Each row is a point. The last column is the point's height on a tilted bowl or saddle (a function of degree 2), plus a little noise. Count its main directions that bend up, bend down and stay straight.

Points (17 x 4):
[[ 23  27  62 -63]
 [-18  49 -65  37]
 [ 23 -21  -2   6]
 [ -5 -19  -4  -5]
 [  1 -50 -13  19]
 [ 10 -23  19   9]
 [ 34  -6  17 -10]
 [ 21  61  37 -53]
 [ 43 -45  14  56]
 [ 34  16   4 -21]
 [  4  -4  26 -10]
 [ 21  43 -36  13]
 [-29 -33  -1  -3]
 [  5   1  20 -13]
 [-33 -20  -1  -9]
 [  0  36  -7  -8]
 [  3  21  25 -23]]
Directions: 2 up, 1 down, 0 straight

Points (26 x 5):
[[ 16 -56  60  32  25]
 [ 11  24  12  68  12]
 [ 20 -26 -50  28  63]
 [-10   4   8 -39   7]
 [-33  -5  20 -45  20]
 [ -2 -24 -18  18  13]
 [-14   2   7 -45  14]
 [  5   3  23 -15 -10]
 [ 46  32  14  31  17]
 [ -4 -42   8 -29  20]
 [ 12  17 -27  26  19]
 [ 26  14   2   6   1]
 [  8 -40 -18 -54  57]
 [-19   2   1   2  -6]
 [-10   7  22  33 -13]
 [ 19   8  -2 -25  10]
 [-42  30 -19  31  22]
 [-43  20  11  43  12]
 [ 16 -51  31  10  15]
 [ 35  14  -4  61  29]
 [ -4   9 -64 -17  62]
 [ 58  21 -19   6  55]
 [  2 -15  31  12 -13]
 [  6   5  12 -48  15]
 [-52  -7   8 -31  26]
 [ 19  28   0 -40  22]]
Directions: 4 up, 0 down, 0 straight

Points (25 x 5):
[[  1 -43  39 -28  25]
 [-19  49 -43  35  46]
 [  7 -13 -24 -25  14]
 [  0  31  18  79  52]
 [-40  16 -44  23  43]
 [  2   2  -1   0  11]
 [-34 -34  -8  11  31]
 [-18 -51  56 -38  41]
 [ 36 -14  19  -3  13]
 [ 35 -26 -12   7  19]
 [ -4 -19  12  17  19]
 [  4  74  -5 -24  32]
 [ -3  -9   8 -14  10]
 [  5  17  16 -20  10]
 [  1   3   4 -19   9]
 [ 36   7 -45  -2  23]
 [ 19 -42  -3  26  31]
 [  2  10 -24   9  17]
 [  5 -30  27 -58  22]
 [ 41   7 -16 -33  12]
 [ 35 -10 -21   5  17]
 [ 14  25 -15  50  32]
 [-13 -10  30  17  22]
 [-11  11 -48  23  34]
 [-24  83   1   8  43]]
Directions: 4 up, 0 down, 0 straight

Points (39 x 7):
[[-42 -14 -40   6 -67   4 -10]
 [  0  -6  13  56  -3  21  37]
 [ -9 -21  25 -18 -22   7  -4]
 [-31  17  11  15  -3 -20 -26]
 [ 12 -27 -14  27 -33   3  24]
 [-28 -40  -7  10 -24 -35 -28]
 [ -4  -9  18   5  -9 -22 -15]
 [ 61  -2  42   1  14  14  26]
 [ 30  -8  26  49 -20 -36  18]
 [ -6  54 -38  -3 -52 -13 -39]
 [-80  11 -54 -16 -37   1 -35]
 [  5  -9  33  28 -13 -13   2]
 [ 77  -9 -24  21 -13  -4  68]
 [  0  -1   4 -29 -29  21   1]
 [  3   8  15   9  26  45  16]
 [ -4  -5  15 -61  -4  12 -14]
 [ 15  -1  15  19  35 -10  16]
 [ 65 -11  72  -5  -4 -28  37]
 [  5  43  19  18  18 -45  -9]
 [-42 -51   5   6  28 -21   4]
 [ 23  11 -58  47 -44  10  31]
 [ -4 -13  17   4  45  21  22]
 [-15 -29 -54 -26   6  44  75]
 [ 52  -6  -4  -2  18  53  40]
 [ 18  18  45   3 -24   2   3]
 [-12  20  57 -15   1 -25 -25]
 [-12 -22 -45   7  -9  -4  22]
 [ 15  42  59 -36 -13 -16 -15]
 [ 41  11  -9   5 -12  -5  13]
 [  9 -13  13   0   2  13  10]
 [ 22 -23  20 -13  56 -20  17]
 [-38 -29  -8   3  -4  30  28]
 [  0 -28   6  34   4 -13  17]
 [ -8 -13 -60 -59  -3  11  35]
 [ -8   8   0 -45  -1 -21 -37]
 [-47  -5  12  50 -28 -10  -9]
 [-26  43 -33  -4   6  11 -33]
 [  4 -23 -33  -6   1 -46   7]
 [-35 -21  17 -56 -42  44  29]]
Directions: 3 up, 1 down, 2 straight
